Each row is a point. The ring and each string are closed loops that go straight from each point to the next, and from the last back to the first. Before rounding, they use only three directions, however many columns there are. How many times does the string pass through the ring? Passing back the other way cancels.

Ring:
[[20, -17, 5],
[-5, -44, 9],
[-29, -58, 9],
[-43, -60, 8],
[-46, -44, 11],
[-34, -19, 11],
[-11, 7, 5],
[6, 17, -4],
[23, 15, -9],
[27, 6, -6]]
String:
[[-2, -2, -9],
[1, -5, -2],
[14, 5, 4],
[7, -6, 3],
[5, -12, -2],
[11, -11, 7],
[7, -18, 7],
[-2, -27, 3],
[-5, -27, 6],
[-3, -33, 14],
[-3, -57, 23],
[-8, -60, 13],
[-8, -51, 3],
[-8, -31, -1],
[1, -21, 7],
[24, -11, 10],
[45, 6, 1],
[46, 21, -4],
[35, 23, -5],
[32, 34, -21],
[7, 12, -17],
[-3, -4, -5],
[-4, -2, -7],
[4, 22, -13],
[6, 21, -13]]
Times through: 2

Ring:
[[16, 15, 13, 16, 5, -8],
[15, -5, -2, -2, 5, -21],
[-3, -27, -11, -18, -6, -6],
[-12, -26, 0, -20, -14, 25],
[-16, -11, 11, -7, -15, 39],
[-13, 8, 17, 14, -11, 32],
[0, 19, 18, 23, -2, 11]]
String:
[[-13, -14, -8, 2, -8, -5],
[-4, -13, -4, -3, -5, -4],
[18, -13, 3, -16, 2, -5],
[21, -7, 7, -12, 4, -3],
[3, -5, 5, -1, -3, 3],
[-4, -4, -7, 11, -2, -20],
[30, 3, 1, 2, 13, -34],
[47, 4, 13, -11, 16, -20],
[28, -1, 12, -10, 7, -2],
[-8, -7, -4, 7, -5, -8],
[-8, -11, -11, 6, -4, -19],
[0, -12, -3, -4, -3, -5],
[12, -23, -1, -24, -2, 0],
[4, -38, -8, -36, -7, 5],
[5, -19, 6, -21, -6, 19],
[-15, -12, -4, 2, -10, 4],
[-27, -27, -5, -12, -18, 24],
[-27, -20, -2, -5, -18, 26],
[-15, -11, 2, 0, -12, 17],
[2, -8, 18, -14, -9, 39],
[-7, -13, 22, -20, -16, 60],
[-25, -18, 9, -11, -21, 49],
[-27, -16, -2, 0, -17, 22],
[-28, -18, -8, 2, -16, 11],
[-16, -36, 1, -32, -18, 40],
[0, -32, 4, -34, -11, 29],
[8, -20, 6, -24, -5, 17]]
Times through: 1

Ring:
[[13, -21, -30, 30, -10, -26, -5, -34, -12],
[5, 3, -18, 6, 6, 0, 19, -9, -2],
[2, 18, 16, -15, 28, -1, 24, 14, 23],
[3, 9, 35, -9, 26, -22, 4, 22, 23],
[5, -6, 30, 7, 14, -36, -12, 13, 11],
[13, -25, -1, 29, -4, -46, -22, -21, -3]]
String:
[[2, -16, 23, 19, -1, -40, -22, 14, -8],
[4, -14, 10, 19, -2, -33, -15, 4, -9],
[4, -13, 4, 19, -2, -27, -10, 2, -10],
[9, -28, 4, 33, -11, -48, -29, -9, -15],
[17, -35, -4, 40, -10, -60, -33, -32, -6],
[20, -25, -8, 29, 1, -49, -18, -38, 8],
[12, -10, -2, 14, 8, -29, -3, -18, 9],
[7, -17, -9, 24, -6, -27, -9, -12, -12],
[11, -30, -30, 40, -21, -33, -17, -30, -27],
[11, -30, -38, 42, -24, -28, -14, -34, -30],
[5, -18, -21, 28, -14, -19, -7, -11, -25],
[8, -7, -4, 13, 5, -21, 1, -9, 1],
[16, -8, -27, 15, 6, -17, 11, -38, 9],
[12, -8, -41, 18, -3, -4, 16, -35, -7],
[5, -4, -38, 15, -6, 6, 19, -19, -17],
[0, -5, -13, 15, -6, -5, 5, 4, -19],
[6, -3, -1, 9, 8, -17, 4, -4, 3],
[8, 6, -3, -1, 18, -8, 18, -8, 16],
[5, 24, 0, -20, 33, 12, 40, 0, 30],
[2, 33, 11, -30, 40, 18, 45, 14, 35],
[-3, 12, 11, -7, 15, 1, 18, 21, 4],
[0, 0, 7, 6, 6, -12, 4, 12, -4],
[-1, 9, 18, -5, 16, -8, 11, 21, 7],
[-3, 23, 41, -23, 35, -4, 20, 36, 28],
[-2, 25, 52, -27, 42, -11, 17, 40, 37],
[-3, 10, 39, -9, 22, -17, 3, 36, 13],
[3, -1, 16, 5, 11, -22, -1, 10, 5],
[10, 1, 19, 0, 22, -28, 2, -2, 23],
[9, 0, 43, -3, 28, -41, -8, 11, 32],
[5, -9, 41, 9, 14, -46, -21, 18, 12]]
Times through: 2

Ring:
[[2, -5, -9, 13, 28, -4, -1, 1, -8, -1, -7, -12],
[-1, -4, -10, 13, 17, -3, -1, 0, -11, 5, -4, -12],
[-5, -2, -8, 9, -6, -1, -1, -4, -16, 16, 1, -8],
[-10, 0, -6, 5, -23, -2, -1, -6, -18, 24, 6, -4],
[-15, 0, -4, 0, -29, -7, -4, -7, -18, 27, 11, -1],
[-14, 0, -2, -2, -25, -8, -4, -7, -15, 23, 11, 0],
[-4, -1, 3, -2, -10, -5, 0, -5, -8, 9, 0, 1],
[2, -2, 4, 0, 1, -2, 2, -4, -5, 1, -6, 0],
[8, -3, 2, 6, 20, 0, 3, -1, -2, -8, -12, -4],
[7, -5, -3, 11, 32, -2, 1, 1, -3, -9, -12, -9]]
String:
[[-7, -4, -2, 0, 10, -12, -4, -2, -5, 4, 4, -3],
[-2, -3, -2, 4, 6, -5, -1, -2, -8, 5, -2, -5],
[0, -2, -2, 5, 3, -2, 1, -3, -8, 5, -4, -4],
[9, -1, 4, 6, 5, 6, 7, -3, -5, -3, -14, -2],
[16, -4, 2, 11, 34, 5, 7, 1, 1, -17, -22, -7],
[13, -6, -4, 15, 46, 0, 3, 3, 0, -16, -17, -12],
[3, -9, -14, 17, 56, -10, -5, 6, -3, -10, -7, -18],
[-5, -10, -19, 18, 55, -16, -9, 6, -7, -3, 2, -20],
[-9, -9, -20, 16, 47, -17, -10, 5, -9, 2, 5, -19],
[-5, -4, -8, 8, 13, -7, -3, -1, -10, 7, 1, -9],
[6, -1, 2, 7, -1, 6, 6, -4, -8, 2, -11, -3],
[10, -5, -6, 15, 34, 2, 3, 2, -5, -9, -15, -12],
[4, -9, -15, 18, 60, -10, -4, 6, -3, -12, -8, -19],
[-3, -8, -14, 13, 47, -14, -7, 5, -4, -5, -1, -16],
[6, -8, -8, 13, 55, -9, -2, 5, 1, -16, -10, -14],
[1, -7, -6, 9, 39, -10, -3, 3, -2, -8, -5, -10],
[-4, -5, -7, 6, 24, -12, -5, 1, -5, 1, 1, -8],
[-3, -5, -2, 2, 22, -11, -4, 0, -2, -3, -1, -5],
[-8, -4, -5, 2, 9, -12, -5, -2, -8, 8, 5, -5],
[-1, -1, 1, 3, -5, -1, 1, -4, -9, 7, -3, -2],
[3, 2, 9, -3, -23, 5, 6, -8, -8, 8, -7, 5],
[-13, 0, 3, -7, -27, -9, -3, -7, -11, 20, 9, 4],
[-22, -2, -5, -5, -18, -18, -10, -5, -14, 25, 19, -1],
[-15, -2, -6, 0, -7, -13, -7, -4, -13, 18, 12, -4],
[-5, -1, -1, 2, -8, -4, -1, -4, -11, 12, 1, -3],
[1, 1, 7, -2, -23, 4, 5, -8, -9, 10, -6, 4],
[1, 2, 10, -5, -26, 3, 5, -8, -8, 9, -5, 6],
[-8, -2, 3, -6, -7, -11, -3, -5, -6, 9, 5, 2]]
Times through: 4
String:
[[-22, 0, -4, -6, -34, -14, -7, -8, -17, 31, 19, 1],
[-31, -1, -12, -3, -30, -21, -13, -6, -21, 38, 28, -4],
[-23, -2, -12, 2, -16, -16, -10, -4, -19, 30, 20, -7],
[-22, 0, -12, 3, -32, -10, -7, -6, -24, 36, 18, -6],
[2, 2, 2, 6, -33, 11, 7, -9, -17, 18, -7, -1],
[-2, -1, -3, 6, -5, 0, 1, -4, -12, 11, -3, -5],
[-9, -4, -11, 9, 7, -9, -5, -1, -13, 14, 5, -10],
[-9, -5, -16, 14, 14, -9, -6, 0, -15, 14, 5, -15],
[4, -2, -5, 13, 1, 6, 4, -3, -13, 7, -10, -9],
[5, -1, 1, 8, -6, 7, 6, -5, -11, 6, -10, -4],
[-10, -4, -11, 8, 8, -10, -6, -1, -13, 14, 6, -10],
[-18, -5, -18, 11, 4, -14, -10, -1, -19, 23, 14, -14],
[-10, 1, -7, 7, -32, 2, 1, -7, -22, 28, 5, -5],
[-1, 3, 3, 3, -39, 9, 7, -9, -17, 21, -4, 2],
[0, 0, 1, 3, -16, 3, 4, -6, -12, 12, -4, -1],
[-14, 2, 1, -4, -45, -3, -1, -10, -19, 30, 10, 3],
[-24, -1, -6, -5, -28, -16, -9, -6, -17, 31, 21, -1],
[-16, -3, -8, 1, -4, -15, -8, -3, -13, 19, 13, -5],
[-1, 0, 3, 1, -13, 1, 3, -6, -10, 9, -4, 0],
[2, 2, 11, -5, -25, 4, 6, -8, -7, 8, -7, 6],
[-12, -1, 2, -7, -12, -12, -5, -5, -8, 14, 9, 2],
[-17, -3, -6, -2, -1, -17, -9, -3, -10, 16, 14, -4],
[-3, -1, 0, 2, -8, -2, 1, -5, -10, 10, -1, -2],
[-1, 1, 5, -1, -23, 3, 4, -7, -11, 12, -4, 3]]
Times through: 0
